Each point is reached from the start by the listed moves, each made once or not at all, plus a little noise. Is the number of moves made odd or even? Then give how often each move was made.
(in the rows, 128 means zero)

Moves:
(1): [140 135 162 179  84 136]
(2): [165 134 170 111  82 118]
(3): [ 85 184 119 116 141  99]
Start: [121 148 113 149 113 137]
Points:
[120 147 113 149 118 137] -> even (0, 0, 0)
[ 89 210 139 188  83 113] -> even (1, 0, 1)
[169 158 188 185  23 134] -> even (1, 1, 0)
[134 155 147 201  67 145] -> odd (1, 0, 0)

Moves:
(1): [146  85 129 165 117 130 149 140 105]
(2): [120 144  96 152 112 127 111 103 105]
(3): [123 122 134 140 116 145 124 139 151]
(4): [ 97 124 100 126 133 142  92 137 122]
(5): [112 134 126 150 134 147 131 112 126]
(6): [161 140 126 145 143 160 112 147 142]
(7): [119 106 143 129 117 142 122 140 112]
(8): [135 135 121 137 116 119 141 161 124]
Start: [122 129 148 129 130 116 133 125 112]
Points:
[ 83  90  94 219  90 155 112 149  37] -> even (1, 1, 0, 1, 1, 0, 1, 1)
[119  79 131 225 110 206 109 204  98] -> odd (1, 0, 1, 1, 1, 1, 1, 1)
[122 142 127 193 124 181  97 114  83] -> even (0, 1, 0, 0, 1, 1, 1, 0)
[111  96  97 249  94 204  92 179  75] -> even (1, 1, 1, 1, 1, 1, 1, 1)
[ 88  83 123 195 117 168 118 141 106] -> even (1, 0, 1, 1, 1, 0, 0, 0)

Moves:
(1): [126 174 146 145 145 159 135 154 109 156 111 125 131 106]
(2): [142 134 118 157 126 149 145 113 130 145 147 129 127 131]
(3): [127 106 117 103 137 120 116 127 126 125 130 112 124 115]
(4): [137 124 112 144 140  93 141  96 128 111 128 115 134 151]
(5): [121 134 127 125 150 117 142 148 118 130  99 101 121 144]
(6): [141 109 117 129 109 125 163  95 132 129 132 128 139 130]
(7): [126 150 151 115 121 126 128 137 109 133 131 132 108 145]
(8): [139 126 133 123 125  97 125 135 107 126 124 136 132 152]
(9): [111 124 126 148 138 135 139 122 130 147 147 140 129 126]
(10): [121 121 121 123 142 136 126 118 154 173 110  94 110 116]
(11): [128 142 142 163 108 150 132 119 101 126 129 157 134 136]
(12): [134 127 156 112 110 127 123 130 121 119 138 131 138 145]
Start: [123 138 137 154 162 109 121 142 109 129 124 134 138 128]
Points:
[142 139 159 180 146  70 128 101  77 145 112 132 147 189] -> odd (0, 0, 0, 1, 0, 0, 0, 1, 0, 1, 1, 1)
[111 213 158 249 208 149 188 126  62 227 100 106 107 156] -> even (1, 1, 0, 1, 1, 0, 1, 0, 1, 1, 1, 0)
[118 213 199 185 181 123 153 150  54 182  70  90 117 177] -> odd (1, 0, 0, 1, 1, 0, 1, 0, 0, 1, 1, 1)
[117 145 170 185 160  96 192  78  77 174 115 108 127 196] -> even (0, 0, 0, 1, 1, 1, 1, 0, 1, 1, 1, 1)
